Each row is a point. Two turns around zero, p and q, are shown by what they do to some points. Where does a point land after both, in the order given? Backwards means that the second turn is done in reverse. Each puzzle has new turns, and all numbers are rounded.

Turn p:
[ 0.41  0.01 -0.82] => [ 0.47 -0.24 -0.75]
[-1.31 -0.78 -0.28] => [-1.36 -0.72 -0.20]
[ 0.53 -0.59 -0.42] => [ 0.50 -0.72 -0.20]
[1.93 0.45 1.18] => [1.87 0.60 1.21]
[-1.19  2.26  1.52] => [-1.07  2.67  0.75]
[-0.36 -1.35 -1.18] => [-0.40 -1.59 -0.82]
Turn q:
[-0.55  0.80  1.26] => [-0.81  1.05  0.88]
[ 0.39  1.27 -1.19] => [ 0.83  1.00 -1.22]
[0.80 0.98 1.96] => [0.30 1.31 1.91]
[-0.14  0.68  0.03] => [-0.08  0.68 -0.13]
[-0.27 -1.29 -1.11] => [-0.07 -1.47 -0.90]
[-0.22 -2.44 -0.94] => [-0.17 -2.57 -0.52]
Where do these land?
q, then p: [ 0.22  1.34 -0.57] => [ 0.67  0.92 -0.94]
p, then q: [ 0.14 -1.78  2.27] => [-1.06 -0.56  2.63]
p, then q: [ 0.87  0.14 -0.82] => [ 1.09 -0.33 -0.39]
q, then p: [-1.24  0.30 -0.88] => [-0.79 -0.10 -1.33]

Turn p:
[ 1.84 -1.52 -0.30 -0.47] => [ 2.32 -0.51 -0.51 -0.28]
[-3.64  0.06  1.08 -0.91] => [-3.10 -2.08  1.15 -0.10]
[-0.14  0.20  1.62  0.24] => [-0.13  0.13  1.63 -0.19]
[ 1.61  0.60 -0.24  0.91] => [ 1.07  1.62 -0.18  0.21]
[ 0.36 -0.30 -1.35  0.99] => [ 0.45  0.43 -1.12  1.17]
[ 0.24 -0.29 -0.65 -0.57] => [ 0.30 -0.34 -0.77 -0.31]
[-0.26  1.25 -0.15 -0.19] => [-0.90  0.76 -0.19 -0.51]
Turn q:
[ 0.49  1.17 -2.50 -0.21] => [-0.92  1.81 -1.93 -0.24]
[-0.07  1.06  0.29 -1.30] => [ 0.53  0.49  0.01 -1.54]
[-0.77  1.26  0.67  1.64] => [-1.00  0.96  1.82  0.33]
[ 0.84 -1.05  0.63  0.19] => [ 0.96 -0.68  0.04  0.92]
[-1.68  1.10 -0.60  1.14] => [-2.12  0.69  0.80 -0.27]
[ 0.39 -1.74  1.04 -0.79] => [ 1.28 -1.78 -0.10  0.23]
[ 0.79 -1.81  0.45 -0.67] => [ 1.24 -1.50 -0.66  0.58]
Where do these land?
p, then q: [ 0.61 -1.66  0.49 -0.62] => [ 1.41 -0.68 -0.60  0.97]
p, then q backwards: [-0.82  0.45  0.10 -0.82] => [-1.17  0.03 -0.34 -0.24]
p, then q: [ 1.15  0.99 -0.61 -0.52] => [ 0.17  1.07 -0.88 -0.99]
q, then p: [-0.53  0.61 -1.27 -0.27] => [-1.22 -0.23 -0.85 -0.28]
p, then q: [-1.44 -1.38  2.65  0.51] => [ 1.05 -2.10  2.24  0.87]
p, then q: [ 1.04  0.99 -1.36  1.71] => [-0.90  2.44  0.11  0.26]
